Every row gives one point. The points of each table are mixes of a few directions, plus a little noise. Count the directions of each table, and those that both share. Where both have some left over, give the other angles between the two spaces (their principal angles), to ten degrees, smallest first.

First, 7 rows:
[[ 0.9  2.0]
 [ 1.0  2.2]
 [-1.3 -3.0]
 [-3.1 -7.1]
 [ 0.8  1.9]
 [ 1.4  3.2]
 [ 0.4  0.8]]
Second (6 x 2):
[[-1.6 -3.6]
 [-2.3 -5.3]
 [ 1.0  2.3]
 [ 0.1  0.2]
 [ 0.9  2.0]
 [ 1.9  4.5]]
Directions: first 1, second 1, shared 1

First (8 x 4):
[[ 4.4 -3.4  0.2 -0.9]
 [-2.6  5.6  1.0 -2.7]
 [ 1.3 -2.6 -0.4  1.2]
 [-3.8 -1.2 -1.5  4.4]
 [-2.5 -1.8 -1.3  3.9]
 [ 4.2 -3.0  0.3 -1.0]
 [ 1.1  1.4  0.8 -2.2]
 [-1.9  4.9  1.0 -2.7]]
Second:
[[-0.2 -0.7 -0.3  0.8]
 [-2.2 -2.7 -1.5  4.4]
 [ 0.1  6.0  1.9 -5.4]
 [ 2.5 -4.4 -0.7  1.8]
 [-0.1  1.9  0.6 -1.6]]
Directions: first 2, second 2, shared 2

First, 8 rows:
[[-0.1  0.5 -1.0  4.5 -1.2  2.8  2.0 -0.3]
 [ 0.1 -0.6  1.4 -6.3  1.8 -3.8 -2.7  0.3]
 [ 0.1 -0.6  1.3 -5.7  1.6 -3.5 -2.5  0.3]
 [-0.2  0.9 -2.3 10.2 -2.9  6.2  4.5 -0.5]
 [ 0.0  0.1 -0.3  1.3 -0.4  0.7  0.5 -0.1]
 [ 0.0  0.0  0.0  0.2 -0.1  0.1  0.1  0.0]
 [ 0.1 -0.6  1.7 -7.4  2.1 -4.5 -3.3  0.4]
 [-0.1  0.3 -0.7  3.2 -0.9  1.9  1.5 -0.2]]
Second, 10 rows:
[[ 0.3 -1.3  0.1 -6.9  1.4 -2.8 -3.8 -0.7]
 [-0.3  1.4  2.6  0.5  0.9 -2.4  1.6  1.9]
 [ 0.4 -1.9 -4.1  0.5 -1.7  4.3 -1.8 -2.8]
 [-0.3  1.4  2.5  0.7  0.9 -2.3  1.6  1.9]
 [ 0.0 -0.1  1.5 -4.2  1.4 -3.1 -1.5  0.6]
 [ 0.3 -1.5 -3.9  2.4 -2.0  4.8 -0.6 -2.5]
 [ 0.1 -0.3 -0.2 -1.1  0.1 -0.2 -0.7 -0.3]
 [ 0.4 -2.1 -1.3 -6.9  0.8 -1.3 -4.5 -1.7]
 [-0.4  1.8  1.8  4.5 -0.1 -0.1  3.4  1.8]
 [-0.6  2.6  0.9 10.5 -1.6  3.1  6.3  1.8]]
Directions: first 1, second 2, shared 1

First:
[[-0.2  0.7 -2.0 -1.9 -1.2  0.3  2.1 -3.9  1.0  0.8 -1.4]
 [-1.3  2.9  7.4  0.9 -0.6 -2.2 -5.2  4.8 -2.3  0.1  6.3]
 [ 0.6  0.1 -1.7 -0.2  2.1  1.8  3.8 -1.9  0.9 -1.5 -3.3]
 [-0.3  4.1  2.2 -1.5 -3.5 -1.6 -5.6  1.7 -2.0  0.6  4.6]
 [ 0.3 -2.9 -0.3  1.9  3.4  1.1  3.3  0.5  0.9 -1.0 -2.6]
 [ 1.3  4.3 -1.7 -1.9  0.6  2.3  1.6 -1.7 -0.4 -2.6 -2.2]
 [ 0.6 -6.4 -1.6  3.7 -0.1 -1.6 -4.0  5.5 -0.6  1.4  1.0]
 [-0.9 -2.8 -2.3 -0.9 -0.6 -0.3  4.1 -4.9  2.4  2.2 -2.3]]
Second, 8 rows:
[[-1.4 -0.4 -1.0 -0.4  0.0 -1.5 -1.4 -0.6  0.4  0.2 -1.0]
 [ 2.9  0.2 -0.5 -1.2  2.4  0.4  3.5  0.2  1.4  4.4  1.9]
 [ 5.2  2.3  7.0  3.9 -2.9  8.8  4.3  3.4 -4.1 -7.0  4.1]
 [-2.1 -0.5 -1.3 -0.4 -0.2 -2.0 -2.1 -0.8  0.4 -0.1 -1.5]
 [-0.3  0.6  2.7  2.2 -2.8  2.7 -1.0  1.0 -2.4 -5.6  0.0]
 [-0.5 -0.6 -2.1 -1.5  1.6 -2.3  0.0 -0.8  1.6  3.3 -0.5]
 [-4.4 -1.7 -4.7 -2.4  1.4 -6.2 -3.9 -2.4  2.5  3.7 -3.3]
 [ 0.4  0.0 -0.2 -0.3  0.5 -0.1  0.6  0.0  0.3  0.9  0.3]]
Directions: first 4, second 2, shared 0; angles 50, 70

First, 11 rows:
[[ 3.1  3.0 -8.6 -2.4  0.0  4.2  5.0 -2.8  2.4 -4.6 -3.6 -0.8  0.8 -0.9]
 [ 4.9 -0.2  2.4  5.4 -1.6  2.8  1.6  0.4 -1.9 -2.0 -3.4  0.1 -3.5 -0.2]
 [-2.4 -2.5 -0.6  1.0 -0.4  1.9 -1.6  3.0 -1.2  5.1  2.7  2.5 -4.0  0.6]
 [ 0.6 -1.9 -0.8 -3.3  5.2  3.8  6.8 -3.3  2.8 -5.8 -0.7 -4.8  3.0  1.4]
 [-3.0 -0.3  4.6 -1.4 -0.7 -3.9 -4.0  0.5  0.2  0.1  3.4  0.6  1.5  0.5]
 [ 1.9  1.5 -3.0  1.8  0.3 -0.5  2.2  0.2 -0.9  3.4 -2.7  0.0  0.3 -1.6]
 [-1.7 -3.7  0.1 -0.5  0.2  2.1 -7.4  0.6 -2.7 -0.4 -0.4 -1.0 -3.2  3.4]
 [-1.1  1.7 -3.3 -0.4 -2.4 -0.1  0.3  1.6  0.9  3.0  1.7  3.5 -1.3 -1.5]
 [-4.0  1.3 -2.5 -4.1  1.1 -3.6  0.0  0.0  1.8  3.7  2.8  0.5  3.9 -1.1]
 [ 0.1  0.4  6.0  1.5 -1.5 -3.5 -2.6  0.3 -0.6 -1.1  0.9  0.3  0.8 -0.1]
 [ 1.7  0.7  5.8  2.4 -0.4 -3.2 -0.4 -0.4 -0.7 -1.4 -0.9 -1.0  1.7 -0.6]]
Second:
[[-4.3 -1.6  0.4  2.9  4.6 -1.8  4.3  0.2  3.3  4.0  1.7 -0.9  5.5  0.1]
 [ 1.0  1.4  0.5 -0.9 -0.1 -2.1  0.0 -0.8 -0.8  0.2 -0.9 -1.1  1.5 -1.0]
 [-2.7 -0.8 -1.4  0.8  3.7 -2.6  2.4  0.9  2.1  4.5  0.5  0.2  3.6  0.4]
 [-0.6  0.5 -2.7 -1.1  2.1 -2.6  1.2  1.0  1.5  3.1 -0.6  1.2  1.7  0.5]
 [ 4.8  3.0  0.2 -3.4 -4.0 -0.8 -3.2 -1.2 -3.5 -3.4 -2.5 -0.5 -2.7 -1.2]
 [ 3.5  2.5  0.3 -2.4 -2.8 -0.7 -1.4 -1.2 -1.8 -3.2 -1.7 -0.4 -1.3 -1.1]
 [-4.4 -4.0  3.8  6.4  0.6  7.1  4.1 -0.5  4.2 -4.3  4.7 -0.2  0.4  0.8]
 [ 0.7 -1.3 -2.5 -1.7 -1.1  0.8 -5.2  2.3 -3.3  3.1 -1.0  1.8 -5.3  1.8]
 [ 2.4  0.7  1.6  0.5 -4.4  5.8  0.9 -1.4  1.4 -9.1  1.1  1.1 -3.6 -0.1]
 [-0.4 -0.5 -0.2 -0.9  1.2 -3.0 -3.0  0.6 -3.2  5.2 -1.2 -1.2  0.3  0.0]]
Directions: first 6, second 4, shared 2; angles 40, 40
